Each row is a point. Each copy is the shape, with its points in the same order, turned, moved and blurred by noise. Some copies are also mirrored. Which?
In the rows, 128 means zero.

Shape:
[[158  72]
 [132  76]
 [ 90  97]
 [106 193]
 [147 120]
 [140 126]]
Copy 1 (6 x 2):
[[ 77  89]
 [102  87]
 [155  80]
 [183 175]
 [115 127]
 [120 135]]
Copy 1 is: mirrored
Copy 2, 6 rows:
[[200 135]
 [179 148]
 [130 165]
 [ 69  83]
 [156 110]
 [145 112]]
Copy 2 is: mirrored
Copy 3 (6 x 2):
[[184 120]
 [167 147]
 [138 177]
 [ 53 125]
 [131 108]
 [129 122]]
Copy 3 is: mirrored

Shape, 7 rows:
[[222 141 176]
 [ 99 105 157]
 [ 95  96 128]
 [ 95 149 115]
 [132  69 140]
 [168 151 100]
 [144 157 119]]
Copy 1, 7 rows:
[[ 46 105 204]
 [162  87 145]
 [154 101 113]
 [160 142 134]
 [120  65 112]
 [ 85 159 138]
 [107 161 162]]
Copy 1 is: mirrored
Copy 2, 7 rows:
[[ 86  42 170]
 [169 136 144]
 [172 144 113]
 [124 168 117]
 [180  96 114]
 [ 87 110 105]
 [ 96 127 124]]
Copy 2 is: mirrored

Shape:
[[132 130 100  95]
 [149 113  85  99]
 [ 66  91 173 165]
 [ 57 149 132 172]
 [111 175 107 139]
 [199 142 108  87]
 [111 114 129 178]
 [ 91  91 111 158]]
Copy 1, 8 rows:
[[137 115 104 113]
 [119 117 115  92]
 [ 91 152 126 225]
 [135 202 104 193]
 [163 172 114 127]
 [158  92 157  73]
 [102 174 147 160]
 [ 80 165 119 153]]
Copy 1 is: mirrored
Copy 2, 8 rows:
[[101 126 163  91]
 [ 78 122 154  80]
 [177  78  81 124]
 [179 146  87 116]
 [128 169 132 122]
 [ 48 127 186 128]
 [124 116  80 121]
 [131 104  87  83]]
Copy 2 is: mirrored

Shape:
[[145 189 208  96  84 111]
 [133  82  91 132 121 129]
 [101 138  75 120  75 149]
 [151 177 194 123 147 130]
 [ 89  67 120 153 122 137]
 [151 143 189 128  72 158]
 [139 178 157 130  86 131]
 [124 165 129 123  86 161]
 [122  70  97 101 112 126]
 [121  74 105 150 114  94]
 [162 118 115 145  96 140]
 [155 188 197  84 112 156]]
Copy 1, 12 rows:
[[169 175  69 107  51  97]
 [ 83 102 132 154 147 152]
 [107 161 157 159 106 190]
 [176 129  64  95 106 114]
 [ 58 127 101 133 154 165]
 [120 133  62 122  48 150]
 [159 159  85 132  79 147]
 [142 153 111 124  84 175]
 [ 68 119 147 140 131 138]
 [ 66 128 110 173 153 131]
 [125 107 101 172 103 151]
 [177 135  88  75  51 122]]
Copy 1 is: mirrored
Copy 2, 12 rows:
[[109 128 159  94  36 109]
 [124 124  93 128 182 151]
 [ 67 160  76 134 148 134]
 [160 171 163  85  81 127]
 [124 138 126 167 196 129]
 [105 149 159 135  74 165]
 [110 156 119 115  72 134]
 [ 85 176 113 120 105 150]
 [ 99 101 104 112 193 142]
 [141 105  84 150 172 120]
 [125 135  89 131 132 178]
 [108 167 167  63  64 153]]
Copy 2 is: only turned
Copy 3:
[[ 52 150 192 103  56 113]
 [121 119  71 143 125 114]
 [ 76 127  65 127 109 167]
 [113 134 210  95  90 124]
 [104  86  97 169 144 111]
 [ 80 106 153 132  37 125]
 [ 83 155 152 113  72 145]
 [ 79 122 117 110  70 172]
 [103 106  65 127 132  90]
 [115 131  82 177 138  89]
 [117 130 100 140  75 126]
 [ 81 122 182  67  60 124]]
Copy 3 is: only turned

Shape:
[[184 149 164 157 126  95]
 [111  77  86 100 157  98]
 [132 196  93 104 184 108]
 [119 135  85 108 167  94]
 [186 100 159 161  96 167]
 [ 83 105 142 160  82 129]
 [146  81 111 171 102 147]
 [ 91 166 173 141 124 120]
 [117 114 101  98 123 132]
 [ 90  91 133 108 112 121]
 [ 65  95 118 116  91  89]
 [190  84 100 149  60 113]]
Copy 1:
[[148  90  60 145 100 149]
 [ 80 134 113  80 176 142]
 [ 56 168  70 174 129 154]
 [ 58 144  95 121 159 151]
 [163  67 110 127 100  72]
 [125  69 178 130 137 146]
 [113  59 128 112 145  90]
 [137 122 143 180 121 172]
 [ 82 137 135 109 136 120]
 [118 120 163 100 149 143]
 [ 94 101 180  95 141 180]
 [105  47 103  75  89  98]]
Copy 1 is: mirrored
Copy 2 (12 x 6):
[[142 136 117 102  86 101]
 [178  70 106 116 215 126]
 [122 134  43 125 171  60]
 [151  97  73 105 184  98]
 [156 134 168 163  92 149]
 [ 97 110 166 110 168 159]
 [149  89 144 161 132 170]
 [ 85 148 144  96 153  95]
 [154 130 106 127 197 134]
 [146 123 156 113 201 146]
 [121 102 138  71 209 157]
 [180 113 119 127 103 204]]
Copy 2 is: only turned
Copy 3 (12 x 6):
[[203 102 150 120  74 124]
 [132  92  75 156 166  95]
 [124 123  60  72  92 139]
 [123 104  73 112 116 106]
 [175 145 179 185 110 134]
 [ 97  96 178 160 130  95]
 [138 133 150 199 116  97]
 [123  98 181  79 117 117]
 [107 100 100 149 129 133]
 [107  81 140 157 158 118]
 [ 92  37 140 144 145  97]
 [167  88 140 226  83 121]]
Copy 3 is: only turned

Shape, 12 rows:
[[157 127  98 156  66  80  71 157]
 [127 147 119 194 143 118  72 127]
 [113 150 134  92 143 149 132 153]
 [176 129 156  98 195 128 122  93]
 [112 118  80 121 145 113 113  98]
 [177 125 153 100  93 130 129 123]
 [103 165 138 123  94 123  80 127]
 [151  80  96 154 107 122 173  85]
 [ 78 122 136 166 116  79 112 201]
 [160 151 113 142  95  98 195 111]
 [222 164 109 171 149 153 146 108]
 [106  93  61 182 164 137 160  73]]
Copy 1:
[[159  83 130 193 108 142 184  79]
 [116 151 126 199 153  93 186  95]
 [125 144 157 122 156 112 102 111]
 [161 200  82 147 181 123 101 118]
 [103 117  81 158 152  96 123 117]
 [160 151 128 149  98 151 111 122]
 [136 117 154 187 121  87 119 105]
 [ 93 140  61 128  96 136 158 145]
 [146  84 179 144 163 104 202 140]
 [140 144  96  97  73 124 163 109]
 [115 224  91 153 111 153 162  61]
 [ 51 142  46 133 147  92 173 137]]
Copy 1 is: mirrored
Copy 2:
[[139 164  95 102 166  73  87  74]
 [172 159 165 137 145 105  69 124]
 [107 119 137 113 120 139 138 161]
 [135 103 125 169 120 207 102 131]
 [127 163 168 112 122 155 122  88]
 [151 110  74 115 135 148 136 118]
 [151 119 135  98 101  87 111 122]
 [174 192 117 127 157 176 167  89]
 [110 156 153 150 166  41 141 128]
 [149 204  76 137 112 148 159 125]
 [177 186  84 131 142 193  70 163]
 [167 220 199 129 149 191 144 105]]
Copy 2 is: mirrored
Copy 3 (12 x 8):
[[137 186 148  83  58  88 118  94]
 [159 148 114 120  89 152  88  86]
 [ 81 169 112 148 154 144 133 135]
 [123 123 179 180 184 132 108  95]
 [167 169 136  99 164 138 128 114]
 [ 84 128 168 133 123  94 151 108]
 [ 98 166 142  97  93 169 129 128]
 [177 110 121 108 150  83 177 108]
 [142 182  89 132  65 117  97 181]
 [153 145 138 154 113 104 215 110]
 [139 128 129 177 130 112 156  17]
 [218 125  79 106 182 127 145 101]]
Copy 3 is: mirrored
Copy 4 (12 x 8):
[[192 128 115 122  92 148  79 197]
 [186 119 137 190 158 142  94 152]
 [106 144 127 135 132 128 155 115]
 [ 96 114 169 137 180 204 145 131]
 [138  88  96 117 172 146 105 135]
 [111 128 149 119  84 188 116 135]
 [137  97 132 163  99 112 123 157]
 [150 101 112  96 134 191  64  81]
 [190 161 153 118 129  68 104 141]
 [181 100 127  93  97 188 131  83]
 [175 136 121 167 141 249 135 108]
 [165  87  81 127 202 162  71  66]]
Copy 4 is: mirrored
